Each row is a point. The last column is the point's height on a tilted bowl or saddle (a function of degree 2), plus a little noise. Count its main directions that bend up, bend down and stay straight.

Points (18 x 4):
[[ 15 -16  11 -11]
 [  5  48 -23 -21]
 [ -4 -10  14 -13]
 [  9  28  12 -21]
 [-31  -4   4  -4]
 [  6 -33  22  -5]
 [-21   4 -60  60]
 [ -5  -5 -20  -8]
 [ -6 -35  -9  -8]
 [ 48   8  17  13]
 [-19 -22  12  -8]
 [-45   5 -18  15]
 [ 10 -17   3 -14]
 [ -9  12  50  33]
 [-14   0  12 -13]
 [-27   2  16  -2]
 [-19   8  29   5]
 [ 27 -28   8  -2]]
Directions: 2 up, 0 down, 1 straight

Points (25 x 5):
[[ 20  34  11  -7 -26]
 [  9 -13   6  48 -24]
 [ -9   9 -13  23  -5]
 [ 21 -12  23  11   0]
 [ 14 -18  13  28  -9]
 [-30   9 -26 -11   8]
 [-32  -6 -33 -60 -53]
 [-42  25 -34  57  -7]
 [-17  28 -46 -26 -33]
 [  1  27 -28  24 -24]
 [-34  -3   1  -7   9]
 [ 49  22  31   5   9]
 [ -8  -2  -4  -7  -6]
 [  8 -13  11 -25 -22]
 [  9   8 -24 -23 -27]
 [ 16  -4 -20   7  -9]
 [ -2 -23  27  12 -23]
 [-40   2  -2 -15  16]
 [ 29  19  -8  44 -21]
 [-23 -44 -21 -30 -60]
 [-23  -8   8 -12  -7]
 [  6 -14 -37  16 -27]
 [-12  12  30   6 -17]
 [ -4  19 -42  10 -25]
 [-24 -23  -1 -26 -26]]
Directions: 1 up, 3 down, 0 straight

Points (39 x 7):
[[  2  -5  21  -9  -9 -32 -26]
 [ 29 -43  17 -30 -23  -6 -38]
 [ 43  19  46  28 -12  10 -52]
 [  9 -17 -12  -4   5 -47 -27]
 [-12 -21   0  43  -5   4 -16]
 [ 26  10   9  -1  -8  23 -24]
 [-60  12  -3 -28  -5   5 -32]
 [ -3  20  -7  -9 -15  43 -28]
 [-23 -35  24  18  -6   4 -29]
 [-28 -23  45   8 -25  11 -42]
 [ 26  18   7 -34   2   1 -25]
 [ 13  -3  10 -12  19 -36 -24]
 [  6  22 -12  16 -32  13 -25]
 [ 24  55 -28  -2 -43  19 -58]
 [-33  -3   1  -6   9 -10 -16]
 [-27  -5  28  -7 -25  30 -32]
 [-39  11  18  -1 -15  25 -28]
 [ -9   5  26   2 -47 -23 -42]
 [  5  28  41 -13  37 -11 -39]
 [  0  36  28 -11  25  22 -34]
 [ -8  -5  14  24 -21  31 -26]
 [-15  14  35  10 -26 -40 -41]
 [ -5 -37 -31  -1  40  27 -30]
 [ 27  10 -29 -12  -3 -14 -24]
 [ 23  14  -9 -12  34  22 -25]
 [-20  -4   6 -15  -1 -48 -29]
 [-50  19  11 -13  14   0 -27]
 [ 20 -27 -46  -8  15  17 -30]
 [-33   2  -5 -54   1   0 -22]
 [-47   7  10  37  21 -33 -22]
 [ -5  14   6   4  13  -9 -13]
 [  7 -20 -35  11  20  27 -22]
 [-26 -38  21   1   7 -17 -29]
 [-13  23 -12  32  42  15 -17]
 [ -3  17  19 -33  18  10 -22]
 [-43  21  13  -9 -13   4 -28]
 [-11  18  19  17   8 -17 -17]
 [ -6  14 -15  -9 -25  27 -24]
 [-23  15 -18 -13   7   4 -16]]
Directions: 0 up, 5 down, 1 straight
